Every row gives one point. The window is the flat piece filled in between its corners: a triangle in 3 columns, a solid with four corners in 4, and so on. A path goes straight from each point to the next, and from the last back to the first. List the points from which the path goes on through the window.

Window:
[[-1.8  4.7 -1.1]
 [ 5.0  0.4 -3.0]
 [ 0.6 -2.2  4.0]]
Path:
(1): [ 0.7 -0.3 -1.0]
(2): [-3.9 -0.5 -2.0]
(3): [-0.3  4.3  0.3]
(4): [ 5.0 -1.0  2.2]
(5): [-1.2 -5.8  1.5]
(6): [ 1.8 -3.7  0.8]
(7): [4.8 2.4 2.4]
(8): [4.7 3.4 1.9]
(9): [ 0.5 -3.6 -1.5]
(10): [ 1.5  1.1 -4.1]
(11): [ 3.2  4.5 -3.5]
(12): [3.9 3.1 1.9]
Through the window after points: 2, 8, 12

Window:
[[ 4.6  0.3 -1.7  0.1 -0.6 -4.7]
 [ 3.8 -3.0  0.8 -2.1 -2.9 -4.7]
 [ 2.2 -3.1 -4.1 -0.2 -2.2 -3.2]
 [-0.6  1.9  2.8  0.8  4.8  1.2]
 [ 3.8  6.8  1.4 -1.6 -4.7  6.1]
 [-4.5  4.6  0.4 -1.4  4.7 -0.5]]
Path:
(1): [-0.6  2.2  1.6  1.5  2.3 -0.8]
(2): [ 1.0  1.5 -0.1 -5.0  6.2  1.4]
(3): [ 1.3  3.1 -1.5 -4.6  2.5  1.3]
(4): [-0.2  1.4  2.6  1.7 -1.7  0.5]
(5): [-2.6  3.3  1.9  1.7 -0.2 -2.3]
(6): [-1.9  4.0 -2.2 -5.2  6.6  2.3]
(7): [ 5.2  0.3 -1.5 -2.2  1.6 -3.0]
(8): [ 0.3  0.6 -0.5  2.1 -2.0 -3.3]
Through the window after points: 1, 5, 7

Window:
[[-3.3  4.1 -1.6 -1.6  0.0 -4.2 -0.1 -6.7]
 [ 3.6  0.0 -7.4  1.5 -0.9 -3.2  2.3  0.8]
 [ 1.6 -1.6  6.1  4.1 -0.1 -2.7 -3.8  2.4]
 [ 0.1  2.7  3.5  2.2  5.2 -1.9 -2.9 -0.3]
 [-3.3  0.5 -5.2  1.0 -1.1  1.9  1.1 -1.5]
 [-3.0 -4.6 -7.3 -4.7 -0.8 -0.6  0.2 -3.4]
 [-0.6 -3.2  0.2 -5.4  0.3 -0.5  8.0  2.4]
 [ 5.1  4.0  5.8 -5.6  0.6  1.0  4.6  1.9]]
Path:
(1): [ 4.1 -5.9 -1.1  0.9 -2.7  1.2  2.5 -4.0]
(2): [-0.1 -2.8  0.7 -0.1  0.8 -1.2  2.6 -2.1]
(3): [-2.0  0.6 -3.7 -0.5  0.2 -2.7 -2.2  2.0]
(4): [-1.0  2.3 -2.7 -2.3  1.6 -2.8 -1.7  1.1]
(5): [ 2.0 -2.0 -0.9  2.6  0.5 -0.8  3.0 -4.1]
(6): [ 2.7  1.9  2.0  0.3  1.4 -1.4  2.0 -3.2]
(7): [-1.6  2.7  0.3 -0.3  0.2 -3.3 -1.2  1.8]
(8): [-3.4  3.1 -3.5 -3.4 -1.6 -3.0 -2.1  3.7]
(9): [ 1.5 -2.9 -3.4  0.0  1.7 -0.8  2.0 -4.6]
(10): [ 2.7 -3.7  0.9  1.0  1.4 -1.6  2.2 -4.9]
(11): [-0.3 -0.5 -0.5 -1.2  0.1 -2.1 -1.4  1.3]
(12): [-3.2 -2.1  4.9 -1.4 -1.5 -4.9 -2.5  7.0]
(13): [ 4.8  3.2  1.9  5.8  5.7  1.0 -1.9 -6.0]
(14): [ 3.5 -2.8  2.1  0.5  3.6 -0.5  2.7 -5.9]
(15): [-0.7  2.0  2.8 -0.1  0.4 -3.3 -3.2  5.1]
(16): [-0.5  2.0 -1.2 -2.0  1.7 -2.2  0.1  3.5]
Through the window after points: 4, 8, 12

Window (9 x 9):
[[ 2.5 -3.8  2.4 -6.1  0.4 -6.1 -2.2 -5.6 -4.2]
 [-5.5 -1.4  1.7  3.6 -2.8 -0.5  3.2 -2.6 -1.7]
 [-0.6 -7.7  3.4 -1.2  0.0 -1.4  3.1 -1.3  4.7]
 [ 3.3  0.8  0.6  0.2 -2.4  0.1 -1.3 -2.1  2.7]
 [ 0.2  7.5  3.2 -0.5 -4.2 -0.4  2.7 -3.1 -1.2]
 [ 2.5 -1.8  1.1 -3.1 -7.0 -1.3 -0.3 -1.4  5.4]
 [-0.8  4.3  0.2 -4.4  1.8 -2.6  0.3  6.9  2.0]
 [-2.5 -1.3 -2.9 -2.4  0.1 -1.8  5.4  0.8  0.9]
 [ 0.8  2.6 -0.1  6.0 -1.0 -5.2  3.6  3.9  0.3]]
Path:
(1): [-2.6  1.2 -0.2 -1.1 -0.3 -6.0  0.0 -3.9  3.4]
(2): [-3.6  2.4  0.8 -2.1  1.4 -3.3  3.8 -8.7  3.4]
(3): [ 2.5 -4.9  2.0 -2.8 -4.5  0.0 -1.4  3.7  0.1]
(4): [ 1.6 -4.8  2.8 -0.8 -3.4 -0.5  2.5 -0.7 -2.7]
(5): [-1.4 -1.5 -0.3 -3.5  1.0 -4.0  1.2 -2.0  6.5]
(6): [-3.8  0.4  1.4  0.6 -2.7 -3.9  1.6 -2.9  4.9]
(7): [ 0.8 -3.6  1.8  1.1 -1.4 -0.3  3.7 -0.9 -2.7]
(8): [ 2.8 -1.4  0.6 -1.6 -2.9 -0.5  1.7  0.9 -3.4]
(9): [-2.1  1.0  2.9 -1.7 -2.8 -3.9 -0.1 -5.8  3.4]
(10): [-4.1  1.2 -1.3  1.6  0.6 -2.8  0.7 -3.9  3.4]
(11): [ 0.0 -2.9  2.4 -1.1 -4.4  0.5  5.5  2.2 -3.7]
(12): [ 1.4  0.1  0.4 -1.6 -4.5  1.8  4.3  2.4 -0.8]
(13): [-2.0 -1.6 -0.5 -0.9  1.3 -4.3  0.7 -3.3  2.3]
(14): [-4.7  3.4 -1.9 -4.1  0.3 -5.5  2.1 -2.0  4.2]
(15): [ 1.7 -1.6  0.6  0.7 -1.6 -0.8  2.0  0.2  0.8]
(16): [ 2.5 -0.5  3.5  2.0 -4.3  3.1  1.6  2.5 -2.1]
Through the window after points: 4, 8, 10, 12, 14
